Rows are points. Each copy is the shape, with its points in the same order, stretched, turned, moved and blurred by noise. Some copies are also mirrored. Which?

Shape (7 x 2):
[[ 23 -55]
 [-12 -20]
 [-62  22]
 [ 28  -4]
 [ 27   7]
 [ 54  57]
 [-57 -30]]
Copy 1 (7 x 2):
[[-66 -34]
 [ -8 -24]
 [ 89 -13]
 [-35   8]
 [-16   8]
 [  2  65]
 [ 25 -56]]
Copy 1 is: mirrored
Copy 2 (7 x 2):
[[-40   6]
 [ -6  28]
 [ 38  45]
 [ 18 -23]
 [ 20 -22]
 [ 88 -85]
 [-20  73]]
Copy 2 is: only turned

Shape (7 x 2):
[[ 21 -27]
 [ 59 -15]
 [-25 -54]
 [ -1 -18]
 [ 62  68]
 [-46  70]
 [-44 -21]]
Copy 1 (7 x 2):
[[-46 -37]
 [-69 -15]
 [-15 -67]
 [-28 -32]
 [-59  69]
 [ 29  55]
 [ 21 -32]]
Copy 1 is: mirrored
Copy 2 (7 x 2):
[[-18 -16]
 [-40   9]
 [-11 -54]
 [ -9 -12]
 [ 16  84]
 [ 90  39]
 [ 25 -28]]
Copy 2 is: mirrored
Copy 3 (7 x 2):
[[-21 -25]
 [-13 -35]
 [-55 -14]
 [-27  -6]
 [ 42  -7]
 [ 22  67]
 [-50  29]]
Copy 3 is: only turned
Copy 4 (7 x 2):
[[  0  34]
 [-37  64]
 [ 45   5]
 [  5  24]
 [-90  56]
 [-45 -41]
 [ 33 -20]]
Copy 4 is: only turned

Shape (6 x 3):
[[ 11  18 -34]
 [ 20 -78 -19]
 [-10  22  20]
 [-23  26  10]
 [ 42 -16  95]
 [-23  43 -35]]
Copy 1 (6 x 3):
[[-32  -9 -13]
 [-15  63   7]
 [ 24  -9 -23]
 [ 23 -19 -12]
 [ 50  44 -65]
 [-15 -37  -2]]
Copy 1 is: mirrored
Copy 2 (6 x 3):
[[-24 -39   3]
 [105  36 -40]
 [-38   8  33]
 [-60   9  19]
 [ 80  29 105]
 [-89 -30  -9]]
Copy 2 is: mirrored

Shape (8 x 4):
[[-10  -5  19   9]
 [ 31  -2  31  33]
 [-25   9 -55 -47]
 [ 12 -38  33   9]
 [-21 -25  -6  -8]
 [ -8  16  62  13]
 [ 17  25 -30 -22]
 [ -2 -37 -11 104]]
Copy 1 (8 x 4):
[[  3  41  12 -18]
 [-51  46  24  -8]
 [ 35 -69 -26 -33]
 [-11  57  27  17]
 [ 29  15  18 -10]
 [-19  85 -15   1]
 [-30 -55 -29 -22]
 [  2  52 121 -96]]
Copy 1 is: only turned
Copy 2 (8 x 4):
[[  4 -13 -29  18]
 [  4  30   5  68]
 [-19   1   2 -60]
 [ 19   3 -53  18]
 [  8 -13 -40 -23]
 [ -7 -33 -24  64]
 [-28  27  40   6]
 [ 76  29   5  22]]
Copy 2 is: mirrored

Shape (8 x 4):
[[ -1 -46  50  38]
 [-20  55  42 -12]
 [ 20  36 -29  48]
 [-15  32 -56 -36]
 [ 35 -54 -26 -27]
 [ 24  54 -25  30]
 [-11 -59 -33  49]
 [ -1  36  20 -42]]
Copy 1 (8 x 4):
[[-13  34   6  68]
 [ 57 -45 -12  -3]
 [ 49  31  54 -17]
 [ 12 -10  -4 -71]
 [-20  64 -38  -1]
 [ 67  20  39 -27]
 [-54  55  44  15]
 [ 46 -24 -40 -18]]
Copy 1 is: only turned
Copy 2 (8 x 4):
[[ 54  55  34  -9]
 [-41   9  23  32]
 [-41  37 -33   3]
 [-76 -55 -54  11]
 [  6 -14  -4 -47]
 [-61  29 -26   2]
 [ 27  21 -45 -14]
 [-46 -15  21  10]]
Copy 2 is: only turned
Copy 3 (8 x 4):
[[ -27  -94   15   51]
 [  75   63  -24   43]
 [  32    6   -6  -57]
 [  16   70  -46  -34]
 [ -46  -36   38   27]
 [  62   42  -12  -50]
 [ -69 -102  -24  -49]
 [  41   65    6   52]]
Copy 3 is: only turned
Copy 4 (8 x 4):
[[-32  61  73  21]
 [-51 -88  31  11]
 [-48 -15  36 -54]
 [ 40 -47 -21  -2]
 [ 12  93 -35  19]
 [-58 -37  21 -48]
 [ 41  80  58  -9]
 [-28 -56 -12  18]]
Copy 4 is: mirrored
